Each row is a point. The points of each table are mixes of a few directions, plus a little noise. Count the directions of each table, and those that both share. Where both have some left over, give the other angles between the two spaces (their principal angles), to ten degrees, smallest first.
(in the rows, 128 means zero)

First (4 x 3)
[[118  17 145]
 [129 142 126]
 [135 203 116]
 [130 151 125]]
Second (4 x 3)
[[140 127 141]
 [161 117 162]
 [142  76 154]
 [ 68 194  57]]
Directions: first 1, second 2, shared 1

First (9 x 6)
[[144 158  73 147 108 187]
 [141 143 162 138 131 121]
 [ 95  63 227  89 172  13]
 [ 95  79 124  98 143  88]
 [137 149  98 141 115 161]
 [157 165 188 149 130 124]
 [151 163 129 148 115 156]
 [159 178 111 158 108 179]
 [ 74  53  41  86 134 118]]
Second (9 x 6)
[[198 141 191 146 135 131]
 [ 53 114  60 109 121 125]
 [160 134 157 136 131 129]
 [ 42 112  51 106 120 125]
 [ 64 116  71 111 121 125]
 [ 97 122 100 120 125 127]
 [ 85 120  90 117 124 126]
 [230 147 220 154 138 132]
 [223 146 213 152 137 131]]
Directions: first 2, second 1, shared 0; angles 30

First (7 x 8)
[[ 32 164 129 198  42 173  75  98]
 [198 101 127  76 191  95 166 150]
 [101 139 128 148 104 141 113 120]
 [186 105 127  85 181 101 160 146]
 [ 61 154 129 177  67 160  91 107]
 [113 133 128 139 115 135 120 123]
 [204  99 126  72 196  92 170 151]]
Second (10 x 8)
[[110 124 106 186  98 123  97 169]
 [220  77 118 173 198 159 165 190]
 [ 88 138 117  89  96  59 110 143]
 [196 146 111 152 153 134 103  86]
 [148 121 180 168 117 113 122 161]
 [ 82 150 173  89 124 197 155  42]
 [ 44 129 178 114  86 156 148 126]
 [202  81 120 130 186 108 163 198]
 [ 95 160  67  57 130 123 115  50]
 [ 90 148 113 123  92 105 100 117]]
Directions: first 1, second 5, shared 1

First (8 x 11)
[[135 128 144 124 133 126 150 146 158 116 115]
 [ 92  99 101 162 128 107 119 101 118 121 162]
 [168 171 145  83 122 163 113 144 106 147  95]
 [131 114 156 135 139 111 178 154 193 103 111]
 [ 84 111  61 161 115 125  58  65  36 152 191]
 [185 173 174  73 129 158 150 173 153 134  68]
 [ 94 103 101 159 127 110 114 101 111 125 161]
 [134 128 137 125 131 126 142 136 147 122 119]]
Second (8 x 11)
[[112 151 100 142 125 120 134 174 132 127 146]
 [ 81 173  73 151 108 121 150 136 176  83 171]
 [133 126 125 120 146 143 127 112 121 108 115]
 [140  44 110  79 138 137 116 157 112 147 105]
 [126 130 134 108 162 118 111 136 114  98 129]
 [151 125 249 146  67  76 113  35 151 198 143]
 [140 165 132 164 121 138 139 145 113 155 122]
 [142 109  99 115 158 171 134 129 106 109  93]]
Directions: first 2, second 5, shared 0; angles 50, 90
